Each row of a before or after table is a point. The points were changed in one or more steps. Then noise was added and the rows were shuffled. The steps act on how far a point lies along the listed directions, d1 being the first. Name the steps. A step turns or swaps two directions, mirrors them in a line or flattens them onto one, adds a multiple of one to another, or multiplies one. Angles are multiples of 10 degrees, from the lower direction toward the higher: turns from -170 to 170, lines from 10 to 170 but not 90. Use the fewest steps. Two steps may share a direction if one is a turn and the other turns, adds or multiplies; they go together, in the order done. Otherwise the lowest direction goes first.
In the rows, 128 means zero.

Directions:
(1): [166 152 109]
(2): [157 109 162]
(3): [137  90  99]
Before (11 x 3):
[[173 117 163]
 [117 167 127]
 [121  93 118]
 [ 94 164 120]
 [111 173 136]
 [ 96 137 124]
 [124 107 125]
 [151 184 131]
 [ 99  81 140]
 [113 128 111]
 [101 121 198]]
After, 11 rows:
[[123  78 152]
 [111 122 117]
 [130  93 124]
 [186 136 141]
 [133 124 204]
 [ 97 127 139]
 [ 82 151 131]
 [100 165 140]
 [132 187 120]
 [105 162 130]
 [129 108 126]]
Steps: turn d1 and d2 by -30 degrees

Directions:
(1): [135 141 114 119 113 169 168 176]
(2): [116 111 129  57 103 124 122 122]
(3): [124 122  62 119 157 102 125 142]
(4): [201 119 140 113 143 118 120 140]
Before, 14 rows:
[[162  92 129  84 144  88 107 124]
 [133 102 177  48 119 109  74  83]
 [117 124 144 163 123 141 154 142]
 [112 131  93 126 137  94 118 138]
 [161 133 107 128 144 127 146 143]
 [117 108  67 113 149  88 118 140]
 [ 71 129 166 129  88 169 141 119]
 [163 132  91 153 156 118 102 133]
 [132 124 109 105 134  91 103 106]
 [136 129 187  72 102 126 102 118]
 [126 119  67 109 173 117 110 138]
 [ 81 109  68 108 162  98 100  99]
 [148 159 126 142 119 139 130 143]
 [126 144 121 181 173  85 101 120]]
After, 14 rows:
[[141 135 194 129 128 105  84  96]
 [170 101 132 140 165  83 105 119]
 [144 153 125 109 107 140 129 144]
 [127 121  67 117 176 116 110 138]
 [ 92 124  66 161 180 104 110 110]
 [135 159 104 179 159 132 147 174]
 [119 112  68 133 157  87 118 139]
 [111 117 141 126 107 148 159 149]
 [147 120 182 161 166  94  63  68]
 [165 137  84 137 145 139 122 158]
 [114 134  92 137 140  97 122 143]
 [ 67 123 171 129  91 154 126 100]
 [141 137 107 154 150  97 109 114]
 [155 127 108 101 136 125 142 140]]
Steps: turn d1 and d2 by 70 degrees

Directions:
(1): [119 136 154  84 132  86 117 142  71 123 135 163]
(2): [113 139 139 116  69 136 109 124 131 197 119 127]
(3): [ 52 137 117 124 136 155 132 176 123 120 133 113]
(4): [128  79 126 169 152 149  91 139  97 150 106 157]
(5): [105 129  63 125 113  90  92 111 146 111 113 150]
Before, 11 rows:
[[133 182 120  69  98  90 150 107 150 134 141 107]
 [ 95 167 171  90  99 121 146 141 115 151 138 141]
 [152  81  97 202 163 131  79 111 141 100  93 152]
 [147  75 104 211 164 148 110 105 127 141  92 147]
 [139 137 125 100 146  98 114 128 101 100 134 139]
 [119 136 136 105  67 114 112 126  99 184 128 130]
 [155 139 112 129 118  91 138 100 120 120 126 142]
 [179 158 157  78 100  65 150 102 116 103 142 148]
 [127 173 181  96 105 133 180 129  99 166 138 111]
 [ 85 146 152 114 117 145 124 167 114 166 136 105]
 [146 127 118 127 118  89 126 128 126 135 143 164]]
After (11 x 12):
[[ 56 170 123  98 111 137 163 176 142  92 146 102]
 [117 174 177  97 107 140 181 136 102 166 138 107]
 [104 184 112  73 101 106 153 125 156 132 142  96]
 [ 93 139 129 108  68 128 114 140 106 182 128 121]
 [107 166 174  88  98 113 147 135 112 151 136 145]
 [100 140 115 106 148 121 118 150 109  97 135 124]
 [ 91 144  95 140 125 129 144 138 134 112 129 117]
 [ 93 131 104 134 123 121 132 159 137 133 147 144]
 [154 141 172 103 110 105 116 126  99 173 134 131]
 [134  77 100 214 165 156 112 114 130 141  91 140]
 [129  82  91 206 165 144  81 124 147  97  95 144]]
Steps: mirror d1 and d3 in the line at 20 degrees

Directions:
(1): [129 116 147 134 163 105  99 152 143 185 116 121  40 121 122 153 120 102
 120 131 154 145  97 138]
(2): [159 146 100 176 118 108  78 131 156 103 173 122 121 138 115  77 108 133
  87 154 169 127 138 107]
(3): [138  80 148  91 133 131  77 139 173 143 131 130 152 102 145  84 148 126
 159 159 116 120 153 181]
(4): [ 56 117 128 162 158 120 135 125 107  97 123  98 142 105 120 116 137 126
 177 183 169 136 100 123]
Before (14 x 24):
[[128  96 129  81 152 134 120 135 125 169  86 146 115 126 136 158 141 117
  150 105  79 132 118 180]
 [ 89  89 160  99 151 131 119 108 107 132  94  95 147  93 143 133 159 114
  203 148 111 153 120 152]
 [146 100 170  80 119 138  89 145 170 150 141 139 169 100 160 108 159 135
  153 149  94 115 148 190]
 [155 109 125  88 101 159 111 129 154 115 130 138 170 106 169 106 142 133
  130 135  91 103 172 147]
 [ 52  83 146 141 179 140 133 136  92 131  99 102 133 103 110 140 138 124
  180 158 136 145 112 141]
 [148  86 137  82 110 158 125 117 133 111 108 169 197 103 152  89 157 143
  170 117  93 102 155 161]
 [108 118 167  94 144 128 162 145 128 165  96 128 119 125 154 162 135 118
  160  99 113 125 124 163]
 [ 70 146 105 197 175 118 169 130  99 111 123  96  93 128  92 190 122 121
  144 146 199 142  70  95]
 [ 67 142 100 193 114 119 115 101  93  37 158  93 145 114 101  82 151 147
  147 203 186 124 135 120]
 [114 101 155  80 109 139 144 136 123 146  97 168 167 131 155 133 152 121
  162  97  73 115 149 141]
 [134 125 110 101 117 128 123 123 137 126 134 139 162 116 143 100 143 145
  110 124 128 130 157 146]
 [ 68 120 146 147 149 129 146 114  96 166  98 104 104 105 129 161 131 120
  156 148 141 148  87 145]
 [249 140 112 108  85 135  95 123 171 134 163 175 148 171 136  74 126 147
   67  85  86 114 197 160]
 [229 123 131  92 112 107  36 147 194 207 164 178  73 140 140 118 121 122
   65  79  77 113 157 161]]
After, 14 rows:
[[134  94 141 103 144 134  87 152 161 156 115 121  92  93 159 124 139 109
  138 157 128 121 133 152]
 [108 110 115  95 140 145 147 119 100 128  91 141 165 130 137 151 145 130
  159 114  75 125 125 161]
 [102 135 154 102 130 139 187 130 110 136 102 131 158 132 154 161 133 130
  160  94 106 121 131 148]
 [136  71 159 100 158 127  94 145 144 176  91 154  88  91 142 121 145 111
  166 126 133 128 110 165]
 [107 103 135 119 138 155 145 128  97 132 109 134 153 128 117 149 132 136
  139 108  95 134 143 133]
 [ 91 100 162 100 138 122 139 145 119 169  88 156 112 126 145 156 147 106
  162 107 101 130 118 139]
 [132 166  89 164 120 144 187 112 102  89 137 128 155 153 103 179 124 145
  110  96 143 122 119  89]
 [127 103 156  90 132 134 127 105 106 143  96 113 141 109 143 147 152 116
  173 113  87 149 132 144]
 [131  95 172  89 133 132  85 150 163 156 139 129 149  97 156 115 156 129
  158 157 107 120 132 187]
 [135 119 111 127 114 124  73 117 154 102 173 148 191 114 138  69 143 150
  142 151 100 104 157 150]
 [106 141 128 129 103 154 177  95  88 135 110 127 168 127 137 153 131 144
  130 113 101 129 125 132]
 [121 115 123 111 143 113 104 138 144 156 127 130 110 108 139 113 139 127
  115 137 151 142 135 151]
 [144 134 121 157 116 107  69 128 138 125 152 121  56 126 107 108 140 125
   95 156 167 129 140 141]
 [160 110 132 148 153 106  68 143 164 146 146 134  95 132 121  73 133 122
  126 162 156 135 141 172]]
Steps: multiply d1 by -1; add 0.3 times d2 to d3; multiply d4 by 0

Directions:
(1): [130 181 140 173  89 120 153  88 109 117 131 126 127 163 136  63 104 143
 114 125 115  99 135 108 105 142  86  93 161 129  95 118 167 107  93 121
 162 135 123 126 157 102  69 133 172 186  82 150  76  96 146 105 121 109
 123 123 109 140 141 108  82 133 101 150]
(2): [124 163 115 123 135 130 134 156 106 116 128 127  76 126  72  73 112  76
 144 112 175 111 117 127 178 137 141  85 107 160 148 118 143 157 123 185
 148 136 143  62 113 148  77 140 107 109 128 112 124 108 143 151 127  72
 149 129 136 114 161 117 177 126 150  75]
(3): [158 131 103  81 130 138 201 134 154 106 161 178 178 102 136 133 181  78
 163 109  92  96 151 132 103 142  86 140 113  93 118 126 181 127 121 159
  99  93 169 150 139 161 111 145 104 151 117 110 117 100 121 122 157 127
  85 127 156  92 126 137 117 136 142  94]
Before (12 x 64):
[[139 158 123 136 108 121 156 117 123 110 117 141 110 154 118  83 119 123
  146 120 118 113 138 130 129 143 107  99 126 128 121 138 162 119 113 152
  158 124 135 114 127 116  80 131 136 160  99 124 107 102 140 119 128  94
  110 126 115 112 149 119 121 134 140 123]
 [115 150 143 179  94 104  88  93  92 132 107  95  92 166 138  81  74 186
   88 141 136 139 120  97 127 130 128  88 161 142 112 123 124 115 121 105
  165 161  93 115 128  83 100 112 179 145 108 160 103 137 146 124 110 116
  150 127  80 163 137 113  96 133 107 170]
 [109 155 142 168 100 119 146  96 110 135 124 116 125 151 137  99  98 150
  103 129 123 105 129 110 129 141 117  82 151 131 103 128 137 116 122 113
  153 136 110 123 140  93  99 139 175 154 104 148 103 114 149 107 118 123
  131 119 114 145 146 129 105 134  99 155]
 [115 162 158 197  97 115  97  91  99 129 109  89  92 159 127  90  86 162
   91 150 131 119 119 116 131 121 124 102 163 148 128 120 113 124 109 103
  171 170 114 117 137  93  99 142 177 158 104 141  93 109 142 118 101 119
  150 124  91 178 151 110 105 129 108 153]
 [125  86 124  90 173 132  91 168 147 150 129 120 113  98 119 180 148 111
  141 133 155 161 116 146 169 109 169 167  92 138 151 136  95 157 151 118
   99 120 135 147  93 147 193 125  84  60 171 113 191 153  98 159 134 145
  141 130 143 121 118 144 166 109 157 108]
 [118 166 133 151 111 119 138 119 107 120 139 122  95 147 105  75  98 126
  130 127 145 106 132 122 148 139 119  87 139 145 138 116 156 125 106 143
  157 147 138  94 147 114  79 135 151 153 108 133  84 113 149 114 115  89
  132 131 120 131 159 121 121 127 123 130]
 [121 163 143 170 101 121 145  94 120 108 134 122 114 142 141  81 114 145
  133 133 123 121 133 117 124 130 105 112 146 128 106 112 160 116 108 128
  163 134 113 126 142 103  84 129 157 170  90 149  85 103 119 126 123 127
  137 120 114 136 127 122  98 125 112 144]
 [141 148 126 114 121 130 155 149 132 117 144 145 113 123  99 119 145  86
  150 113 136 119 135 132 154 147 114 108 119 141 130 125 145 135 120 170
  131 118 147 101 117 144 100 122 103 111 129 106 121 125 123 145 144 108
  129 139 137 116 143 139 144 131 161  82]
 [134 126 106 103 127 145 159 140 151 134 141 139 161 105 147 134 152 103
  140 118 105 135 130 126 125 121 111 134 115 117 118 134 140 131 125 129
  112 120 149 151 127 141 143 139 122 129 133 116 129 122 121 117 134 141
  102 124 123 123 109 141 120 114 127 112]
 [134 137 119 128 117 130 149 113 134  98 146 131 146 138 150 122 139 113
  127 123 121 121 144 132 114 132  99 121 146 119 116 124 155 114 107 134
  129 121 128 140 140 129 121 136 127 154 107 133 113 113 130  95 145 147
  120 132 123 110 127 119 110 141 132 118]
 [130 182  98 142 121 123 165 122 105 103 142 151 110 149 105  58 124  89
  143 108 129  84 128 113 129 145  99  93 126 129 120 121 182 141 103 156
  144 126 146  87 154 139  55 155 140 170  87 133  86  87 154 121 138  83
  132 137 125 114 154 104 117 119 125  89]
 [124 150 147 160 120 126 108 108 107 127 116 101 104 153 134 114 108 139
  100 133 132 122 114 116 117 127 122 110 146 134 131 137 122 115 112 103
  159 138 112 119 140 103 111 120 161 143 119 151 108 125 141 114 131 109
  132 117 114 134 127 115 102 130 109 158]]
After (12 x 64):
[[149  98 111  78 150 138 161 151 157 115 146 157 157  81 126 179 183  77
  156 129 102 116 140 148 129 122 122 165 101 102 158 131 131 150 144 155
   91 117 174 147 114 168 151 158  87 113 149  87 146 113 110 139 145 142
  100 129 151 115 131 148 150 133 161  78]
 [146 109 123  92 148 143 144 140 144 120 139 140 149 108 141 175 167  94
  138 123 109 120 127 133 110 126 121 151 113 103 145 143 130 128 133 125
  109 105 145 145 128 147 149 128 113 120 146 123 140 131 120 124 157 131
  101 122 147 101 111 139 120 132 138 120]
 [145 163 105 108 123 129 175 145 122 100 127 156  96 136  85  70 131  74
  170 105 139 101 139 135 156 148 113  88 100 137 138 134 175 142 118 197
  150 116 157  82 113 145  63 139 102 139 109 103 117  90 139 137 138  68
  110 128 134  90 163 120 160 134 164  74]
 [155  77  95  57 145 128 155 153 157 120 147 164 170  84 147 184 181 104
  153 121  98 139 142 130 117 128 127 159  99  92 138 134 142 139 160 148
   76 103 153 159 105 162 165 127  87  99 155 108 160 145 110 144 159 148
   94 135 144  98 111 152 135 139 162  99]
 [134 132 123 132 114 132 148 107 138 100 145 131 156 141 161 132 140 126
  124 128 112 126 144 130 104 130  96 130 152 115 111 125 151 107 107 120
  128 119 123 153 144 125 130 132 133 158 106 134 113 117 128  91 146 158
  115 130 122 113 121 121 101 141 126 130]
 [141 125 116 104 130 135 180 126 152 100 154 159 151  97 140 132 170  99
  167 122 106 119 143 136 122 131 106 147 111 105 123 118 170 129 128 155
  118 104 146 144 129 146 114 137 108 144 117 119 115 105 100 138 148 139
  109 122 149 101 115 141 122 127 142 101]
 [126 200 129 144 112 124 144 159  94 108 133 125  42 145  45  41  99  58
  145 104 189 102 117 121 203 156 126  48 117 186 139 112 153 154 103 212
  174 142 143  28 109 142  35 131 109 106 115 106 101 104 148 160 131  47
  164 140 126 119 181 117 179 127 168  53]
 [134 108 111  90 134 133 187 133 152 128 148 163 177  98 144 165 166  98
  142 117 100 104 144 131 124 140 114 126 113  96 119 137 148 129 147 141
   96 100 147 151 125 141 141 148 119 127 135 115 140 120 124 121 149 144
   93 122 154 106 126 155 130 136 133 111]
 [136 208  71 110 143 130 188 170  92  85 150 164  65 129  42  15 128   8
  176  84 177  64 120 118 187 155 112  56  85 155 149 111 202 179 106 234
  146 124 177  19 131 180   8 174  95 136  98 103  95  63 164 151 147  22
  146 138 150  82 189  99 184 120 163  12]
 [101 131 156 170 138 117  49 131 107 160 105  77  65 151 118 116  79 165
   98 147 177 162 103 125 175 108 169 124 132 172 133 129  84 144 127  88
  154 157  96 121 107  96 154 115 144  89 140 147 154 148 123 146 102 125
  175 127 102 162 135 119 139 108 121 155]
 [133 161  97  86 145 132 176 171 117 104 160 153  86 106  59  75 136  38
  176 104 168  91 134 138 187 146 130  83  89 147 167 111 178 162 122 217
  132 128 180  54 121 171  63 153  87 116 131  95 107  98 145 145 138  53
  125 135 158  88 177 131 184 126 169  46]
 [121 143 129 151 105 135 133 109 133 142 126 112 148 137 161 115 118 151
  111 129 105 142 125 114 111 118 108 123 145 126 101 132 127 112 114  93
  139 138 121 156 139 103 138 130 163 152 115 141 109 126 130 102 116 151
  115 122  96 151 106 130  91 113 100 155]]
Steps: swap d1 and d3; multiply d2 by 3
